Each wall is flat, endless, passes through zero and stands at right angles to its row. A trip goes straight from one point to another. List the walls that it crosses, first one first.

Walls:
(1): [ 26 -30  -7]
(2): [-12  16  57]
(3): [ 17  -4 -25]
(4): [ -5 -32 -19]
Trips:
[-52  14  -2] to [-39  61 -29] => 2
[-16 -15 -44] to [ 0 11 32] => 1, 3, 2, 4
[-8 42 12] to [15 -9 27] => 1
[ 30 -33 -40] to [19 36  0] => 4, 1, 2
[29 14  8] to [  5  20 -26] => 2, 1
[-58 -25  42] to [-16  -2  40] => 4

Walls:
(1): [ 23  -5 -12   2  20 -16  -7  50 -23]
(2): [ 29  13  -6 -50  23 -48  13 -29  53]
(3): [-29 -40   4  -7  37  48  20  17 -31]
(4): [ 25   4  43  32  33 -16   3 -61 -33]
(5): [-21 -10 -24  -8  14  -1 -27 -21 -22]
(6): [ 51  14  20  29  33  59 -15 -12  32]
Trips:
[-78 -11  47  56  43  37  38   9 -13] to [ 19 -20 -16 -21 -27  30 -54  -2  15] => 5, 4, 3
[ 14  18  -1  -4  41 -14  -5 -34 -23] to [ -1  27  17   5  16 -14  -7 -16  47] => 1, 5
[-15 -12 -21  -3  35   9  -1  16 -20] to [-42  26  -2  38 -89  32 -16 -37 -15] => 1, 3
[-26  -7 -14   6 -23 -43 -33 -44 -20] to [ 24  -4 -13  21 -41   6  -5   3   8] => 2, 4, 5, 6
[  3 -30 -16 -49 -40 -42   0  -8  17] to [  4  -6  51  17 -14  49  35  15  19] => 5, 3, 6, 2, 4
[-19 -29   5 -16   4   3   9 -24 -15] to [  2 -34 -30  31 -15 -14  26  28  13] => 4, 1, 5
[ -3 -47 -36 -50  -4  12  74  -1  12] to [ -8   7 -15  36  30 -12 -60 -43  14] => 5, 4, 6, 3

Walls:
(1): [ 58  59  20 -35 -16 -11  50  27  24 -22 -53 -32  22 -27]
(2): [-34   2  14  10 -31  21   7  -1  30  50  20 -16  49   7]
(3): [ 34  -5  -4  42  -4  82  10 -44 -39 -14  12  14   0  55]
(4): [-64  -7  25   7  10  27 -14  12 -57  33 -13   9 -38  -9]
(5): [ 37  15 -12  33   7   9 -72  -2  41  15 -10  -6  27   1]
(6): [ -3   4  16   0 -18 -34  15  12 -12 -24 -12  -6  50  21]
Trips:
[-49 -40  21   6 -45  22  14 -38  17 -39 -38 -22  48  45] to [  8  -6  18 -54 -44  13  24  37  -4 -47 -14  10  -3 -33] => 1, 3, 2
[ 43 -21  31 -27  44  26  -3  -1  31 -13  -8  -9  18 -44] to [  4 -16 -21   3  26   9 -29 -25  28  40  17 -30  40 -21] => 2, 1
[ 23   7 -21  24  11  -6 -27 -17  22   9   4 -54  53 -20] to [ -6 -25  -3  28 -11 -48  -3  -8 -22 -29  19  28  23   4] => 1, 2, 5
[  6  -4   2  22  11  50  20   3  12 -32  23 -27  15   3] to [ 45 -24 -24  16 -16  -1  18  26   9  55  29  58  25 -13] => 1
[-38   2  -1   7 -15  -2 -32 -60 -21   5  22   6  15   1] to [ 19  11  35   3  -2  21   3   5  22  21 -38 -16 -42 -25] => 1, 3, 2
[  1 -38 -51  33  45  19  22 -14 -20  36  15  13   4  13] to [ -6  -2  34  46 -24  39   7  31 -39 -35  54  24  15 -12] => 6
[ 56 -31  11   8   3  30 -36  17  27  11  53  19 -30 -42] to [ 16  27 -23 -49  18   1  -6  21  27  -9  43   6 -50  -3] => 3, 1, 5
[-13 -43 -23  22 -35 -24  -9  20 -27 -20 -22   8 -39 -14] to [ 10 -69  32  -7   2  -7  14 -31 -12  16  -5 -38   6   5] => 6, 3, 2

Walls:
(1): [-33 -47  32  23  -7  26  12   5  -2  57  15 -55 -39 -84  38 -42  -6  -6
  23  26  27 -36 -18   5  -4 -18  16  60  -6  20   7 -45]
(2): [ 20  -6 -21  -1  25 -32  -1  12   0  21   7 -15  25 -48   3 -17 -21 -19
 -30  34 -31 -29 -40 -21  52  32  -6 -28  24  15 -32  14]
(3): [ -1  26 -26  -5  21   7 -12  26  12  -6 -12 -29 -13 -29  26  38 -14  20
  12  26  18 -36  35 -11 -18 -31  12 -28  52  21  34  15]
(4): [ 40 -16   0 -57 -28  35 -52   5 -25  -2   1  26 -48 -12 -46  16  10 -16
 -28   1   7  28  13  -1  51  18 -35   6 -65  -9   4  34]
(5): [ 16 -36  19  -8  -8  -5 -44 -21 -25 -33   0  21  46  38  15   0  24  -9
 -19   5  28   9 -20  33   7  64   2 -29  14 -26   3  24]
(6): [ 35  15  -8 -10   5  33  -9   2   5  -2  32  34 -19   9 -37  33  -8  38
 -45  -4  30  53 -30 -54 -20 -24 -22 -23  34  34  16  16]
(7): [  1  28  23  20  -7  43  14   0   4 -24  40   0  69  18  -6   3  -3   0
  38  17  -4  33  23 -19 -38  21 -30 -51   8  13 -25 -15]
Trips:
[-18  40   0  18 -11 -41 -28   8  -7  -8  -3 -12  -7  18  53  -9  50   2
 -29  -5   0 -27   2  -3  -5 -50  -1 -30  32   5  -7  18] to [-28 -27   8  -7  17   6   4 -31   2  19   2  34  -9 -35  23  29  29  10
  10 -46  45  -8  -3  35  10  43  27 -48  25  10   7  11] => 2, 1
[ 54   0  -7  -2  21 -15  20  10   5  32   0   1  36  -3 -29  30  34  22
   2 -50  -7   2  20 -16 -39  -3  43   4 -42  -8 -19  24] to [  3   7  -6  -6 -49 -44 -32  34   7  20  14  -9  -4  10   1  47 -24  -6
  37  13   1 -50 -17   1   0   4 -42  34  -4  -9  20 -22] => 7, 6, 3, 1, 2
[ 53 -22  52  45  -3   1 -16 -36   2  28  50   2 -17 -34  18  11  16  13
 -12 -12 -31 -33 -42  19  -8  10 -27  29  22  60  21  13] to [ 10  -4  50 -42  24  35 -52  -4 -46   4 -48   3 -20  25   4 -33 -19  19
  18  15 -18  18  10  47 -19  41  29   6  22  14 -22 -22] => 4, 6, 2, 7
[ -1 -10  28  -1 -42  58  -4   5  -9  -4 -17 -52  10 -39 -50 -12  -3 -48
 -44  42  40 -14  61  -6  26 -26  30 -41  28 -10 -26  93] to [ 23  27  15   4   2  -4  30  11 -13 -62 -63   5   2  -1  20 -36   9  15
 -21  59  14 -49 -31 -15  -5  22  27  29  23   2  18   2] => 6, 7, 4

Walls:
(1): [ 28   2 -34  -1  25 -23  -4  45  33  -9 -16 -12 -29   9  -9  33 -29 -27
  27  12   9  10 -17   2   6 -34 -41   2 -17 -47  29  13  -8   1 -11   7
  23 -14  50 -29  -1  17   8  25 -22 -22   8   6]
(2): [-10   3  29 -26  -8  -9   9 -29 -14  16  11   9  11 -12  -5  -5  -8  53
   2  25 -17 -38  -1  18  19 -14 -41 -28 -14  29  18  -5  51 -32   8 -12
  -8 -11  22  41  35  22  17   3   0   4 -43   9]
(3): [ 14 -12  29  15  31 -25   7  -8   6  16  12 -16   9 -15 -22  13  37  43
  26 -20 -51 -11 -47   0 -42 -28  13  -5  58  13   3   6   1   5 -14  17
  20 -22  50 -25  10  -3   7  42 -12   1 -11  -1]
(4): [ -4   1  12 -28 -16  10 -46  16  26  20  28 -29 -25 -16  -9 -30  -3  28
 -11  -4 -59  21 -29  19  95 -22 -24  39  -8  18  13   1 -29  24  -3  11
  27  -1  62   5  16  11  42  17 -68 -27  19  10]
(5): [ -2 -27  17  14   1  15 -15 -23 -20  -5  -9  -9 -11   0  10  11   5  19
  23  15  -1   2   0  11  14  22  15   2 -20 -20 -14  -1   8  27  10  -4
 -15 -44  10  33 -44 -22  14   6  -3 -16  13 -44]
Trips:
[  7  -3 -45 -14 -21 -12 -19 -26   6   5   0 -26  -2   9  -6 -11  29  11
  10  50  49  23  20 -73   1  -4  -1 -39 -20 -12   6  15 -25  -1  15  12
  -9  12 -18 -14   5  18   1 -32  -6  -6 -37 -45] to [ 41  17 -10  30   0   8   1  -1  22 -54 -32 -14 -18 -20 -45   5  10  40
 -13  29  27  60 -40 -22 -38  23  23 -23  -3 -33   7  32  -5 -27  14  -4
   6  19  15  22  32  51  -8 -14   5   4 -15   6] => 5, 3
[  3 -37 -11   2  -8 -20 -13 -13   1 -32  52 -16  14  31  14   0   0  45
  47 -20 -41   6   0  -7 -13 -21  13  17   3  -4  49 -46 -12  20  21  32
 -15  -4   4  35   8  58  13  -6  33  60  23   3] to [-18 -22  37 -24   3 -16  15 -15 -15  -8 -26  32  28  -2 -23 -10  22 -13
  28 -39   6 -15   1  20  20 -22 -12   3  26   7  50   5   2 -26  13  30
  12  10  26  27   2  -5 -34 -26 -13   5  32  29] => 5
[-25 -25  27 -11  17 -27 -15  19  19 -33   5  -6 -22 -39  -6 -13  18   5
 -17  -4  12 -12  -6  -6 -17  61 -30  16   0  33 -14 -38  18 -28  14  14
 -32 -23  15 -13   8  14  15  37   3  25 -27  47] to [-35   4 -10  41 -38  22 -25  20   3  16  10 -14 -32  -9  23 -14 -16   3
   3  -4  34 -34 -17  -5  -9   0 -13  33 -21  29   2 -21  22   0  34   3
  12 -33  -5  26   1 -24  26  22  16 -18 -28 -15] => 5, 3
[ 14 -22   1 -10 -19 -18  -8  -1  20  18  -3   9   5  18 -38   1  31 -24
  31 -36   5  14 -18 -29   8  -3   1   5 -16  -3 -36  10  -1  20 -46 -27
 -18 -29  14 -19  33  -7 -24   8  -2 -14  -3   0] to [-12   8  19 -11   4  36  31 -16  40  13 -26 -14  -6  37  -1 -12   6 -20
 -27  27  13  -7 -80  20  18  20 -30 -21  13  38 -30 -15  -5  41  -3 -17
 -37 -16   6  34  30  24   4  13 -27  -5  59   6] => 5, 2, 1, 3

Walls:
(1): [ 76  24 -24  -4  16 -37 -14  27 -17  29  -3  -4  20 -42  29 -33  15 -15
  -9 -29  17  54 -19  15  11  14  36  14  21  19   6  36 -19  15  15 -11
 -40  -7  40 -59   5   2 -12 -23   9  12  41 -40]
(2): [-11   8  -1  29  -4  19 -52 -48  -4 -27  13 -40 -31   3 -87  26 -82  -3
   3  -2  24  13 -56  32 -31   7   4 -33 -12  26 -31 -40  25   5  10  -7
 -55 -11 -54   3 -23  -5   9 -28  30  71 -32 -31]
(3): [ 59 -38  -4  28  -5 -69  -7  36  23   4  -8 -13 -15 -34  -7 -24  -6  13
  -9 -49  66  15 -35 -20  -6  12 -37 -19 -22  26 -27 -26 -40  11  27  20
  18  41  14  32 -10  21   5  60 -15  -1   3  30]
(4): [ 16   3 -11 -21  21  -4  46 -19  34  17 -31  38 -43 -34   0   0   9  15
 -40 -19  21  23  16 -16 -54 -25  49  -9  11  20  -6  16   2 -48  14 -20
  -6  -9  41  -6 -27  10  13 -15  -8  -1  43  11]
(5): [  5 -19 -14  26   9  22  20 -44  11  33 -42  15  12 -24 -24  -7  -5  49
  -9  14  -2 -17 -17 -44   6   7  29 -16 -28 -48   8  -7  42 -32  -4  19
  20 -34  52  65  23  51 -10 -14  13  15  28 -24]
(6): [ 42   3 -14  -6 -24   6 -48 -57  13  73   6  12  14  14 -24  12  58   1
 -30  29  45  -6 -21 -61  22 -17 -13   4  25 -12 -10  19   5  -3  39   4
   5  62  -1  21  22 -43   4 -93 -10 -28  42  18]
(7): [ -4   0  -6 -12 -26  38 -45 -19   3  -6  29  11 -16  42 -59 -20  28  13
 -12  32  11  -8  30  13  -8 -16 -11  10 -29 -47 -27 -51 -43 -16   1  44
  27  22 -23  13  26  19 -21 -18 -30 -30  22  -8]
(8): [-18 -60 -17  -1 -33   4  47  73 -30 -34   5  26  41   7  42 -25  25  71
 -31  43  41 -23  -2  16  16 -41 -32  39  27   0 -28 -40   0  48   1   1
 -26  26  46  16  -5 -47  -3 -23 -40 -29  -3  -3]
Trips:
[ 19  14  51  64  50 -20 -12 -15  14  11 -41  36 -15 -23 -29  19  52   3
 -31  10  20  16  12  13   8 -17 -30  33 -15  35  -4  17  58 -29 -18  36
 -18  32  25  25  40  12   2 -39  -5  17  34  16] to [-33  47  70  35  21  73   9  23  28  10   7  43  38   1 -32   8  -7  32
  77   7 -57  10  51  11 -31  10 -26 -35 -55  18  37 -22 -45 -27   9  38
 -13 -19  31  -6  46 -11 -11  -6 -10 -28 -57  -7] => 1, 3, 6, 4
[  2 -55  -6  -4  13 -25  20  -2 -14   3   6  23  -3  13  16  10  -7  -7
 -10 -23  -9  34 -13  26 -39 -13 -17  58 -21  27 -17   2 -21  57  41 -14
  -1 -15  23  -2   8  10  52  66 -15  -1  18 -17] to [ 21 -19 -46   1 -26  20  -8 -15 -11 -17  49   8 -19  -3  21  -1 -11   1
  15 -10  22 -19   0  27  19  18  10 -34 -33  34 -18 -29  -7  -4 -30 -42
  44  32  12 -16 -28  13  -4 -20  -5  27  35 -32] => 2, 7
[ 52 -26  44  26 -35  15 -12 -32 -14  27  22  10  12 -20 -34  53  50 -12
 -33  -6  35  -7 -34  -3  29 -22  -3  10  40 -23  -3 -20  24  11 -14   7
   1  -6  -3 -28 -23 -12  10  -6  -4   8   5  -4] to [ 48  14 -21   8   4  -6  -6  29  -5   1   2   7  42  38   0  -2  -5 -28
  21   6  52   6  48 -21  36 -12 -12   0 -29 -34  11   6  24  19  32  21
  41  -3  49  36  -2  -5  -7   2  18   6 -15  -1] => 2
